Each row of a before or after table is a point. One or more steps were done to the points. Then noise was added and the rows were shuffled. The steps act on how far a point lies along the listed directions, d1 being the first. Write out the steps. A step turns or swaps two directions, mirrors them in a line or flattens them onto one, adds a multiple of one to another, or multiplies one. Angles are multiples of 10 degrees, from the lower direction toward the higher: turns from -170 to 170, lines from 10 to 170 but not 90. Use the fewest steps. Two steps may share a direction if one is a turn and the other turns, adds or multiplies; they go together, in the order done. Otherwise the lowest direction goes first.
In the rows, 128 means zero.

Directions:
(1): [179 165 147]
(2): [167  75 128]
(3): [143 139  65]
Before:
[[ 53 105 158]
 [ 97  98 164]
 [168 117  95]
 [ 84 117 148]
 [136 132  83]
 [ 66  85 126]
 [137  93  98]
 [176 142 130]
 [ 94  86 145]
 [102 128 184]
 [ 91 141 155]]
After, 11 rows:
[[163 137  73]
 [172 152 123]
 [ 97 115 219]
 [ 65  83 139]
 [ 99 123 173]
 [ 89  95 190]
 [ 85 105 167]
 [129 111  85]
 [ 86  90 167]
 [143 138  55]
 [ 56  88 187]]
Steps: multiply d2 by 0.4; multiply d3 by 1.6

Directions:
(1): [ 55 128  67 158 149 102 138 145]
(2): [114 202 114 125 147 185  84 116]
(3): [147 107 113 137 165  86  68  67]
(4): [102  76 110 117 116 191 148  71]
Before (8 x 8):
[[169 125 124 129 147  65 121 128]
 [150 139 138 137 116  88 124 135]
 [124 135 124 120 170 116  99  95]
 [ 99  90 110 123 114 129 119 139]
 [159 127 150 111 117 143 107 100]
 [244  96 203  78  89 193 151  80]
 [121 173 135 146 142 124 106 127]
 [127 129 121 146 134  80 132 155]]
After, 8 rows:
[[153 141 153 107 110 157 117 114]
 [128 144 114 144 146  86 107 138]
 [158 173 117 127 156 104  94 122]
 [147 155 133 136 125 101 107 125]
 [107 171 129 112 154 158 124 126]
 [115 167 145 142 123 130 143 155]
 [248  96 197  81 104 183 129  63]
 [101  96 105 126 124 129  99 125]]
Steps: turn d2 and d3 by -80 degrees

Directions:
(1): [124 120 125  97  77 202  82 116 162 120  63 145]
(2): [153 157  55  88 166 168  95 134 112  87 173 102]
(3): [194 150 151 132 140 156 185  44 128 106 116 126]
(4): [101 132  94 179 160 187 172 148 134 140 136 203]
(5): [ 65 110  63 120 148 110 148  66 118 154  84  94]
Before:
[[187 150 140  90  98 200  87 155 123  71 170 116]
 [158 147 109 124 136 241 175  78 157  99  85 162]
 [146 116 187  89  59  89  20 161 144 127  96  76]
 [208 180 132  94 133 148  83 105 131  67 149  90]
 [121 138 100 154 142 197 104 159 126 112  93 172]
 [ 98 123 148 155 101 125 109 200 152 134 115 173]
 [124 110 145 105 129 148 108 146 135 117 103 140]
 [184 130  89  89 156 122 118  87  72  84 184  70]
 [192 134 139 164 150 170 164 118 120 125 156 189]
 [ 92 131 112 114  98 190  76 145 149 147  56 165]
 [115 183  58 103 172 173 102 173 105 100 203 124]]
After (11 x 12):
[[145 117 194  91  53  88  29 158 145 131  91  77]
 [195 138 131 161 153 172 162 117 118 121 160 186]
 [175 129  83  89 156 118 107 102  69  86 186  66]
 [202 180 126  92 134 147  76 115 130  67 154  90]
 [100 176  56 106 169 163  97 187 108 107 201 123]
 [125 110 146 108 128 149 109 143 134 118 104 140]
 [120 135 101 152 141 194 102 161 124 114  90 176]
 [180 147 138  89  98 197  78 162 123  71 174 117]
 [ 91 130 113 117  95 188  79 144 146 147  53 165]
 [159 151  98 118 142 244 167  83 154  93  90 160]
 [ 96 124 154 160 101 125 113 193 155 135 107 176]]
Steps: turn d2 and d3 by -10 degrees

Directions:
(1): [198 133  84 103 172 150 110 111 137 195 130  80  94 195 135  89 177 118
 148  92]
(2): [157 111 154  84  75 108 206 182 136 107 134  39 140 130 137  97 143 107
 132 178]
(3): [126 169 135 125  92  20 123  90 129 145 132 124 125 148  98 104  66  73
 173  87]
(4): [ 79 139 106  79 122 100  58 173 113  76 137 138 120 186 215 118 144 101
 110 131]
(5): [118  73 105 110  87 163 141  48  61 146  93 126 150 158 178 116  76 147
 160 163]
(6): [129 154 136 116  91 145  54 135  39 163 153 102 150  55  97  88 163 108
 121 138]
Before (11 x 20):
[[115 134 167 127 137 101 158 189 145  56 131 130 129 110 123 160 111 138
  105 131]
 [100 145 121  99 114  59 113 205 147  74 148 154 122 150 138 119 107  97
  139 110]
 [ 89 122 122 112  65 117 124 102  37 102 136 110 139 154 180 150  64 156
  153 150]
 [122  93 155 128  98  61 226 122 170  54 138 141 137 128 136 153  52 119
  156 163]
 [124  96 116 100 129  93 183 187 157  61 120 139 107 175 209 162 118 120
  107 144]
 [136  86 149 159 103 200 114  23  43 182 110 137 152  79 113 120 111 163
  146 135]
 [ 23  82 159 158  56 204  69  52  32 105 118 227 174  40 140 194  37 186
  122 175]
 [136 128 151 102 137  50 149 122 195 114 134 112 123 196 140 114 113 117
  130  83]
 [120 112  84 123 157 197  37  23  64 163 115 172 133 161 156 138 108 176
  159 108]
 [ 47 103 178 155 108 180 153 191  77  31 134 186 155  18 136 147  87 169
   56 219]
 [ 97 124 159 120  85  79 169 182 165  96 130  76 127 156 146 113 118 111
  136 169]]
After (11 x 20):
[[130 120 146 107 135  58 139  99 185 121 126 125 125 199 148 114  99 126
  136  83]
 [ 52 117 196 142  51 160 113 160  92  73 154 165 163  16 100 180  91 157
   98 181]
 [ 92 129 110 100 108  73 108 173 121  82 139 165 129 158 154 120  89 106
  147 115]
 [113 102 102 114 145 102 154 169 153  69 117 170 101 176 207 175 112 128
  108 123]
 [ 44 105 177 161 114 180 143 193  77  32 140 192 153  16 132 151  87 170
   57 213]
 [ 93 160 136 125 100  95 113 150  81  92 160 119 125 135 147 158  96 149
  128 121]
 [154 121 174 157 118 169 128 101  93 160 135 107 140  59  80 115 155 140
  122 128]
 [ 78 129 139 147 114  95 118 139 155 112 123 134 120 156 144 128 102 128
  140 143]
 [148 137 120 100 142 157  94 124 117 135 143  98 130 142 127 121 155 148
  140 126]
 [113 105 146 149 127  64 188 108 178  59 142 177 129 123 128 171  52 124
  153 138]
 [106 123 153 131 132 116 145 150 121  66 120 148 134 120 136 162  89 148
  116 134]]
Steps: multiply d2 by 0; multiply d5 by 0

Directions:
(1): [102 136  68  69 174 121 139 169  78 124 115 243 167  47 189 122 123 155
  70 128 109 111 156  93 117 173 127 158 121 169 157 170 108  97 194 113
 115 125 138 144 158 190 138 153 142 148 130 182]
(2): [ 93 195 111 109 137 177 148  82 129 113  56 150 242  98 104  91 186 171
 199 182 196 148 116 148 141 134 131 121 141 103 120 119 146 134 116 120
  63 150 119  99  95 125 112  98  92 114  52 140]
(3): [123 186  87 195 100 112 175 176  67 133 169 158  55  65  71  92  93 111
  98 122 132 115  64 164 151  97  92 169 112 141 124 141 152 113 133 109
  91 145 126  59 143 101 171 145  63 112  74  77]
(4): [188 141 144  96 146 141  80 149 145 174 159 136 167 108 134 125 170  42
 121 179 146 170  86 152 207 136 108 149 152 179 179 105  96 149  99 112
  87  95 120  51 166 155 120  96 128 138 232 110]
Before:
[[113 126 122 121 128 108 144 126 117 120 115 143 112 124 118 124  98 149
  120 112 125 111 132 109 101 130 137 124 117 131 119 147 133 121 151 140
  140 135 133 149 119 135 136 143 137 132 104 136]
 [139 111 133 102 151 128 119 132 123 139 143 136 133 135 156 140 125 120
  109 120 115 125 132 105 127 145 126 143 130 142 148 135 105 125 137 124
  139 110 126 138 137 149 125 132 145 135 165 147]
 [130 137 116 107 139 118 128 133 116 143 132 155 139 111 130 124 133 123
  109 139 128 137 115 132 137 140 117 138 139 133 147 131 119 118 129 131
  127 122 124 117 143 145 130 138 125 142 148 134]
 [141 133 114 136 122 122 122 166 109 145 150 147  93 102 134 131 121 101
  104 132 125 127 111 133 151 109 111 147 116 145 133 140 121 121 135 112
  116 124 134  87 157 139 143 133 111 131 147 107]
 [145 125 135 111 146 133 103 130 152 148 123 123 153 129 141 132 137 105
  124 143 131 140 124 124 136 144 130 115 128 134 141 120 110 124 125 127
  123 119 129 112 135 138 124 122 141 139 154 146]
 [147 111 138 129 116 130 123 142 136 142 161 117 101 138 120 145 140  96
  119 123 132 137 120 140 146 117 127 133 130 129 132 120 115 140 116 127
  117 109 131 107 134 142 132 120 134 128 156 113]
 [135 106 138 135 118 127 110 123 131 137 147 110  97 147 137 139 119 113
  112 121 118 124 136 117 127 123 118 125 126 133 139 120 127 136 135 132
  142 123 122 132 138 126 127 131 137 140 166 114]
 [125 136 123 106 143 148 125 120 131 133 106 148 164 120 140 122 151 141
  143 133 136 125 145 127 133 135 134 130 132 136 138 127 116 126 131 126
  118 126 125 123 120 142 121 115 128 135 130 147]
 [116  94 138  95 133 116 118 134 136 124 132 140 121 136 155 148 121 139
  116 116 104 128 157 104 113 146 139 116 122 129 131 134 125 119 153 132
  150 125 136 166 127 132 118 132 150 137 139 145]
 [173  95 199 172  90 123  91  88 192 146 156   7  71 224  89 153 131  87
  162 120 131 148 108 159 157  77 137 109 157  98 114  83 132 164  60 134
  157 102 111 124 122  82 124  97 139 117 176  82]]
After, 10 rows:
[[115 125 116 130 119 108 144 158 104 125 149 156  85 102 127 125 103 130
  103 114 105 123 122 125 125 127 119 140 114 135 128 142 135 111 156 121
  131 134 137 128 134 117 141 141 114 129 111 120]
 [162 138 175 203  76 126 119 101 159 145 158  27  57 186  53 127 126  89
  163 131 148 147  74 182 171  64 118 128 150  99 111  86 150 157  58 124
  125 117 108  83 123  68 143  99  97 106 130  58]
 [140 137 131 128 116 142 133 135 130 136 146 125 124 124 107 133 153 104
  134 137 149 141 110 148 152 116 124 135 131 125 128 118 122 140 112 122
   96 116 130  93 128 138 132 112 116 121 132 111]
 [109 134 119 121 130 112 148 124 115 119 107 147 122 122 112 120 102 152
  125 117 133 112 130 113 103 131 137 125 116 127 119 146 135 120 150 138
  133 136 133 143 115 135 136 141 132 131  96 135]
 [135 140 117 129 140 126 140 147  99 141 152 153 115 107 132 122 117 119
  103 123 122 122 102 124 138 133 113 158 123 145 146 138 115 122 139 117
  116 118 125 104 139 136 140 137 117 126 136 127]
 [139 109 130 114 140 130 117 139 129 139 134 139 119 131 151 138 129 124
  115 114 111 117 150 120 127 133 133 133 126 144 142 131 107 122 136 129
  144 120 130 135 131 143 128 127 141 142 159 144]
 [129 138 116 102 140 121 127 129 121 144 124 154 145 112 131 124 137 127
  114 140 131 138 117 132 137 141 120 136 141 130 147 130 120 121 127 132
  125 120 126 120 143 145 126 136 129 143 148 138]
 [149 126 129 127 137 120 110 148 139 152 144 127 120 121 132 129 120  95
  107 133 117 132 111 129 139 136 121 125 122 139 141 126 113 120 130 122
  126 118 129 101 143 131 135 131 132 138 154 132]
 [126 153 116 108 134 152 120 132 126 136 102 150 169 103 136 122 159 125
  148 161 159 141 121 134 154 121 122 134 128 130 129 132 125 129 129 112
   92 130 131  87 135 145 122 113 107 127 122 125]
 [124 146 121 153 111 139 132 124 111 138 141 125 107 118 110 116 123 119
  123 134 140 124 110 134 141 115 108 134 123 130 134 122 140 133 133 125
  110 133 119 100 133 114 136 126 105 130 127 101]]
Steps: turn d2 and d3 by -110 degrees
